Each row is a point. The last column is the point's height on a tilted bowl or saddle (a function of degree 2), plus a little noise. Along how many of its main directions does it bend up, bend down or stay straight?
In the rows, zero is written as 128.

Points:
[[148  70 170 107]
 [108 136 149 137]
 [164 138  75 113]
 [103  55 165 116]
 [173 185 112 142]
 [154 184 169 163]
 [ 41 119  94  11]
 [150 176 101 142]
 [175 119 136 105]
 [ 81 100 135 101]
 [ 96  95 140 116]
 [166 116 137 115]
 [150 153 141 143]
 [103 145  47  76]
 [124 117 174 142]
 [202 133  93  84]]
Directions: 0 up, 1 down, 2 straight

Points, 24 rows:
[[163 217 152 137 109]
 [131  85 145 165  72]
 [ 93  98 144 165  87]
 [ 77 124 135  23  81]
 [118 196 158 107 132]
 [149 158  98 153 136]
 [197 133 103 116 110]
 [118  88 116 140 106]
 [132 135 136 103 142]
 [187 126 157 179  61]
 [177  77 131  87  66]
 [101 204  43  73  63]
 [119 166 128 106 152]
 [112 115  92  83 131]
 [153 141 126 147 133]
 [187  93  84  92  85]
 [ 54 114 174 140  69]
 [176  63 113  80  51]
 [163 172  79 149 123]
 [127 196 122 115 143]
 [122 160 142  81 143]
 [102 119 122 118 136]
 [162 156 104 187 106]
 [ 89 167 180 133 112]]
Directions: 0 up, 4 down, 0 straight

Points (23 x 5):
[[144 139 195 134 124]
 [113 171 134  78 132]
 [132 180 134 116 122]
 [ 82 129 163 136 134]
 [121 112 213  79  84]
 [184 152 124  74  66]
 [111 108 154 135 125]
 [116 155 129  32 100]
 [ 46 161 111 107 144]
 [119 134 163  60 111]
 [142  94 192 176  84]
 [194 143 183 179  78]
 [110 194 159 114 133]
 [146  95 105  91 115]
 [130 109 107 147 113]
 [170  98  75 144  78]
 [190 150 182 154  89]
 [157  88 139  94  95]
 [165 109 136  55  73]
 [144 103 125 120 118]
 [112 136 118  84 142]
 [169  92 136 194  51]
 [129  53 187 148  49]]
Directions: 0 up, 3 down, 1 straight

Points (26 x 5):
[[129 187 156  32 243]
 [215 166 160  92 205]
 [203 130  91  88 148]
 [141 123  81 168 148]
 [127 201  88 147  86]
 [111 114 157 107 146]
 [ 96 137 170 185 123]
 [124 124  64 140 135]
 [137 157  86 153 106]
 [123 157 112 104 118]
 [111  70 165 127 184]
 [ 54 153  60 121 128]
 [ 38 110 148 159 132]
 [181 157 138  89 164]
 [121 172 128  61 163]
 [133  66  59 118 191]
 [153 132 182 113 173]
 [ 77 148 124 131 109]
 [122 135  90 121 118]
 [ 68 122  93 131 129]
 [156 109  98 156 160]
 [187 187 161 143 137]
 [116 139 154 121 128]
 [127 152 155 134 125]
 [107 155 112 116 107]
 [139 236 116 131 106]]
Directions: 2 up, 0 down, 2 straight

Points (41 x 7):
[[111 171 120 149 122  98 118]
 [185 148 182 169 156 134 125]
 [127  95 102 132 181 136 106]
 [106 123 177 113 164 139 123]
 [141 118 146 148 221 119 150]
 [117  87 113 160 120  90 111]
 [133 176 103 103  30 108  62]
 [198 124 211  99 116 104 159]
 [ 77 111 125 123  46 146  68]
 [199 124 190 187 143 108 115]
 [119  54 143 105  80  79 111]
 [140  80 103  80 140 169  88]
 [145 115 101  99 171 127 113]
 [137 107 171 129 142 102 142]
 [118 151 109 109  90 138  74]
 [111  58 108 126 131 112  82]
 [119  74 121 205 183 128 138]
 [127 104 106 121 149 143  99]
 [110 217 133 168  67 112  70]
 [194  58  93 100 149 135 142]
 [133 193 155 170 100  84 115]
 [127 131 103 178  75 164  92]
 [134 120 131 137  96 112 112]
 [159 134 125 125 123 105 122]
 [111 173 117 137 165 127 107]
 [129  30  61 145  96  95  54]
 [112 163 166 148 108 155 104]
 [201 136 202 156  88 168  90]
 [ 77  62 142  63 181  84  70]
 [ 80 116  81 181 204  85 138]
 [185 121 144 101 125  67 163]
 [ 68 104   7 135 183 176  10]
 [124 155  25 160 150  87  98]
 [128 151 124 119 106  79 126]
 [106  75  73  90 166 136  51]
 [170 113 101 171 185 165 135]
 [108  91 151 173 108 112 126]
 [170 179 113  74 147 120 105]
 [175  77 104 139 164  99 125]
 [ 82 162 133 154  79 102 119]
 [110 133 115 139  91  94 112]]
Directions: 2 up, 2 down, 2 straight

Points (47 x 7):
[[116 172 131 199 119 145 141]
 [ 82 131  72  98 109 128 162]
 [ 79 141 114 120 105 139 173]
 [119 104 166 177  96 120 125]
 [115  96 123  94  83  76 145]
 [ 83  75  74 153  93 193 221]
 [104 172 142 155  76 131 154]
 [203 141  80  91 157 103 136]
 [142 163 187 121 189 133 155]
 [133 221 135 161 223 101 219]
 [100 118 108 153 151 136 163]
 [176 169 122 184 135 153 112]
 [165 203 115 158  65 136 134]
 [ 81 132 167 148 138 140 165]
 [118 106 153 139 115  94 135]
 [182 126 200 140 113 148 109]
 [116 156  69 155 155 112 161]
 [ 65 120 156 166 146 162 190]
 [133 132  73 100 131  40 117]
 [167 120  54 181  78 170 114]
 [103 138 152 160 115 137 147]
 [191 196 181 148 163  59 135]
 [143  92 131 168 119  97 116]
 [155 168 157 131  99 124 124]
 [144 126 142  57  99  87 141]
 [ 98 149 174  98 116 165 174]
 [124  84 163 122 131 119 157]
 [ 95 166 181 107 143 186 173]
 [173 154 112 150 146  42 120]
 [153  53 153 188  92 137 114]
 [120 203 109 190  92 103 154]
 [162 119 135 141 139 172 136]
 [138 116  87  84  87 144 158]
 [101 156 128 121 110  90 141]
 [166 102 108 129 157 153 143]
 [ 82  86 168  77  92 152 222]
 [ 91 192 104  88 147 186 169]
 [174 151 158 242 131 135  56]
 [164  91 118 138  65 135 122]
 [221 177  93 109  93 160 137]
 [ 85 119 133  97 132  51 132]
 [132 225 155 106 167 141 171]
 [ 85  94 111 149  98 108 171]
 [ 75  62 153 113 165 141 209]
 [163 171 136 153  53 108 106]
 [120 108 181 116  37 118 174]
 [178 210 135 150  88 139 131]]
Directions: 3 up, 1 down, 2 straight

Points, 45 rows:
[[147 130 138 123 142 187 119]
 [160 101  95 103 160 205  97]
 [110  60  99 203 115 181  61]
 [ 84 167 133  81  95  89 125]
 [ 87 134 175 149 126 114 124]
 [174  93 137 201 100 143  92]
 [127 116  62 118 155 135 124]
 [233 174 173  52  84 130 125]
 [105 209 115 174 164 144 168]
 [ 89 112 122  53 159 127 125]
 [ 86 106 105 108 156 170 135]
 [106 128 155 143 133 155 133]
 [166  84 119 116 138 118 119]
 [ 45 162 104 121 142 143 160]
 [138 109 105 109 131  88 124]
 [137  69 106 122 135 126 121]
 [149 182 113 119  56  93 149]
 [ 58  62 219  71  87 169  58]
 [141 159 172 135 198 118 131]
 [153 135 115 120 121 122 149]
 [169 108 151 129 125 114 117]
 [131 162 167 127 179 158 124]
 [106 123 114 118 191  94 123]
 [170 102  88  37 160  70  38]
 [168 151  84 162 147 156 126]
 [194 222 145  76 107 161 180]
 [163 124 125  84 116 133 156]
 [164 118 113 169 183 162 109]
 [184 152 144 159 134 158 109]
 [150  66 156 134 115 106 103]
 [ 93 139 114  92  72 144 173]
 [ 48  95 140 160 134  93 127]
 [177  69 113 162 168 130 116]
 [190 163 149 142 174 134 112]
 [100 165  77 106  47 126 185]
 [199 126 131 135 185 129  96]
 [155 152  84 152 109 175 131]
 [134 117 158 161  74 150  78]
 [ 81 168 105  87 118 194 198]
 [117 140 161 107 121  73  90]
 [137 117 154  94 200  83  72]
 [193 136 121 158  86 173 102]
 [109 147 162 191 190 134 192]
 [ 96 202  98  33 151 172 235]
 [125 105  61 191 151 143 104]]
Directions: 1 up, 3 down, 2 straight

Points (72 x 9):
[[132 169 151  53 148 133  99  82 129]
 [126 151 119 127 180 122 158 103  88]
 [129 208  92 138 102  73 134 188 159]
 [120 116 126 124 130 142  57 182 139]
 [199  76  48 203 133 117 170 119 155]
 [170 129 170 115 145 102  98 111 125]
 [ 93 107 176  60 132 110 120 128 134]
 [125  82 117 153 120 125 199 112 121]
 [105  74 132 146 109  28 135  70 138]
 [ 94 117 127 123 157 151 182 101  89]
 [118 135 125 134 100 149 167 119 117]
 [ 68 199 155 136  57 130 100 119 139]
 [144 135 147 151 135 197 129 152 117]
 [192 152 124 230 127 170 128 135 140]
 [116 165 142 142 105 121 143 185 133]
 [136 197 146 162 117 182 152 101 118]
 [121 146 100 143 164 163  60 134 134]
 [195  95 119 129 141 187  85  74 129]
 [ 95 119 142  79  69 140 142  58 128]
 [143  76 149  43 173  82 176 132 116]
 [100 165 187 176 138  96 138 159 127]
 [143 114 160 115 149  64 145 156 125]
 [107 197 129 125 108 110 163 146 148]
 [110  84  85 109  76 132 105 122 150]
 [187 112 132 139 105 109  56  80 155]
 [ 87 143 167 170 161 111 159 122  99]
 [129 140 130  88 168 118 121  82  99]
 [ 59  87 125 104 166 122 171  72  81]
 [138 143 149 176 131 165 142 109 103]
 [164 149 131 188 163 136 101 151 124]
 [120 133  94 175 137 107 104 178 108]
 [151 137 175  99  83  85 136 129 135]
 [170 148 213 173 153  77 142 141 140]
 [205 147 120 169  49 128  96 124 121]
 [168 113 121 149 123 169 162 147 115]
 [ 92 172 100  84 130 160 120 112 139]
 [155 144  99 177 192 105 156 140 104]
 [189 141 165 107 131 121 146  74 111]
 [107 171  78  88 167 131  83  75 120]
 [145  49 142 142 131 110 137 113 116]
 [ 93 139  77  74 104 113 123 132 162]
 [132  79  83 137 123 102 175 174 123]
 [134 168 189  93 177 163 199  46  42]
 [148 122 142 101  95  83 118  69 139]
 [ 63 123 100 184 168  95 155  78  60]
 [117 124 127 133 200 159 110 158  89]
 [112 135  88 119 132 124 108 128 125]
 [126 153 133 172  55 170 121  72  99]
 [197  87 119 111  82 159  60  76 163]
 [169 138 127 157  84  73 105 122 126]
 [ 93 175 136 107 172 135 102 121 113]
 [162  88 109 150 130 207 195  99 114]
 [172 184 209 126 109  77 168 132 152]
 [ 18 116 168 100  62 155 141 158 173]
 [134 136 128 187 107 128 172  38  87]
 [179 152 164 133  98 207 116 182 126]
 [131  75  97 126 166  78 171 104 112]
 [ 81 139 157  82  93  99  87 153 162]
 [170 101 176  77 109 132 138  51 106]
 [172  94 109 171  82 111 133 117 118]
 [ 86 174 170 161 126 173 144 124 118]
 [168  84 170  25 221 183 131  98   7]
 [ 58  96 107  52 102 115 144 140 168]
 [123 151 132 178  82 142 109 120 111]
 [141  94  88 131 187 132 105 168  95]
 [ 69  88 184  54 135 123 138 137 132]
 [150 102 103  82  96 102 138 179 139]
 [ 70 140 141 194 142 137 175  58  67]
 [133 127 111  95  98 161 176 107 128]
 [126 179  68 119  46 189 136 138 180]
 [139 109 108 201 176  64 106 154  96]
 [219  15  99  36 189 203 139 188  48]]
Directions: 5 up, 3 down, 0 straight
